Each row of a before or after table is a point. One or more steps were done to the points. Then noise was added and the rows were shuffled. The steps act on columns, c1 being the first. Write out the steps. A step turns or swaps two columns, mirrors them in a line or flattens them onto one, adds a multiple of one to another, or multiplies or shifts one. Angles are multiples of 10 degrees, from the lower column toward the higher: turns from -170 to 170, lines from 10 to 170 but not 90. Use the fewest steps. Two steps may share a column if one is a turn and the other turns, adds or multiplies; they go together, in the order done. Otherwise the lowest column goes first.

Before (13 x 3)
[[-25 -35 -38]
 [ -5  -8  10]
 [ 11 -33  12]
 [ 36  34  -2]
 [ -5   3 -34]
 [  5  20 -11]
 [ 30  39   9]
 [ -9 -12 -18]
 [-10   3  -2]
 [ -7   2 -13]
 [ -8  -5 -34]
 [ 29  17 -19]
 [ 31  37  31]]
After (13 x 3)
[[ -5 -14  21]
 [-14   5  -6]
 [ -6   6 -85]
 [ -7  -4 -83]
 [ 37  26 -43]
 [ 45  62  23]
 [ 46  56  -6]
 [-33 -56 -95]
 [-11 -18 -45]
 [-11   2 -34]
 [ 45  58  79]
 [ 14 -51  28]
 [  4  33 -33]]
Steps: multiply c1 by 1.3; multiply c2 by 1.6; multiply c3 by 2.5

Before (14 x 9)
[[ -5 -12  45  13 -51 -38  -4 -28   3]
 [-60 -49 -53  18 -21 -23  -2  64  48]
 [ -1  -5  39 -25  62 -41 -80  31  -5]
 [ 30  19  38 -24 -10 -12  48   2 -14]
 [ -6  -3  26  19  57  26 -20 -41 -15]
 [-34   3  -2 -27 -34 -33  -6  -1 -43]
 [ 52  23 -58  37  39 -14 -26  12  25]
 [  5 -15 -43  46  25 -44  27  -1  28]
 [ -8  79 -42   7 -23  31  19  15   3]
 [ -6   1  40  83  -7  54  28  28  48]
 [-10  52 -10 -16  51 -31  29   7   5]
 [  3   1 -21 -52 -25 -43  19 -13   8]
 [-15 -18  26 -33  28  36 -35  16  53]
 [-12 -58  25  16   9 -21  12  -9 -26]]
After (14 x 9)
[[  3  14 -21  49 -25  37  14 -17 -28]
 [ -6  18  40 -95  -7 -54  22  36 -16]
 [-33  -1  -2  57 -33   8  -5  -1  20]
 [-13 -36  26  24   9 -25  47 -12  13]
 [ -5 -11  45  25 -51 -24   4 -37 -22]
 [ -7 -15  27 -20  58 -13 -13 -53  27]
 [ -1 -55  39  43  62  10 -57  41 -17]
 [ -8  72 -42 -28 -23   3 -37  20  12]
 [-10  58 -10  29  50   7 -10   8 -20]
 [ 30  45  38  25 -10  16  25   4   5]
 [  6   6 -43   7  25 -52  31  -3 -47]
 [-60 -39 -53  -9 -21 -15  30  83 -53]
 [ 53   1 -58 -11  39 -34 -34  15 -29]
 [-15 -35  27 -43  28  50 -15  20 -29]]
Steps: turn c2 and c7 by -40 degrees; turn c6 and c9 by 150 degrees; turn c4 and c6 by -110 degrees; multiply c8 by 1.3

Before (14 x 14)
[[ -7 -16  21  -3 -34  -3  31  -8 -15  43  54  12 -24  -9]
 [ 28 -54  33 -32 -11 -45  10  22  15  36  24 -24   6 -43]
 [ 11  -8 -34 -48  44  67 -32  65  -2   5 -23  51  16  64]
 [-18 -29 -18  -6 -47   5  26   4  39 -24 -45 -13   9 -10]
 [-28  18  15 -81  45  44 -50  24  21  17  21  88  71  25]
 [ 59  20 -27 -15 -26  25  50   1  13   5 -61  14  25 -34]
 [ 20  10 -40 -60  75  51 -33  -1  53 -35 -22  74 -12  40]
 [ -3 -44  32 -47 -17 -48 -42 -43 -62  26  45  -6  22  15]
 [-19  34  34 -88  72  55 -37   7  20  34 -11  28  21  78]
 [ -1  17 -47 -34 -46 -36  44  31  -1   2 -40 -15 -35 -67]
 [ 21  34 -41 -25  11  20  17  28  28 -34  15 -25  34 -15]
 [-23 -66 -12 -60   5  22 -14 -40 -24  59  32 -16   9 -18]
 [-21 -57  10 -43   7 -50  63 -15 -37  25  31  -3  25  -7]
 [ -8 -23 -37  15 -11 -54  14 -12   5  67   0 -12   8 -11]]
After (14 x 14)
[[ 64  12 -31 -12  15  28 -16 -47  -8   5 -69 -14  28 -25]
 [-11 -26  -7  14   9 -47 -15 -10 -13  69  -2   7  13 -34]
 [ 36 -54 -38 -22  17 -37  27 -18  -8  39  27  22   3  34]
 [ -5 -19  -9  -7  38   6 -16 -22 -34  47  51 -12 -24  17]
 [-21 -61  -2 -26  -4 -40 -20 -58 -55  24  31   3  27  14]
 [  0  17 -68 -19  45 -26  24 -47 -18   3 -38  -2 -42 -45]
 [ -4 -50  14 -30  18 -42 -34  51 -81  27  39   4  15  33]
 [-18  24  88 -61 -71  58   7  40  -1  34 -17 -18  18  32]
 [ 20  12  37 -40 -92  59   7  35  34 -35 -24 -61  -7 -38]
 [ 11 -10  67 -35 -55  72  65  14 -19   1 -28 -38  15 -30]
 [ 18  30 -20 -20  -7  27  24 -25  -2 -35  26  31  39 -39]
 [-14 -34 -10  -5  47  12   1 -30  21 -19 -44  14  10 -16]
 [-20 -68 -19 -39  -3  32 -35  19 -50  67  41  13  10  -2]
 [-25  13  28 -60 -58  53  38  46   0  16  29 -83  69  11]]
Steps: swap c3 and c14; multiply c4 by 0.7; turn c5 and c12 by 170 degrees; shift c6 by 10; turn c7 and c8 by -100 degrees; shift c9 by -20
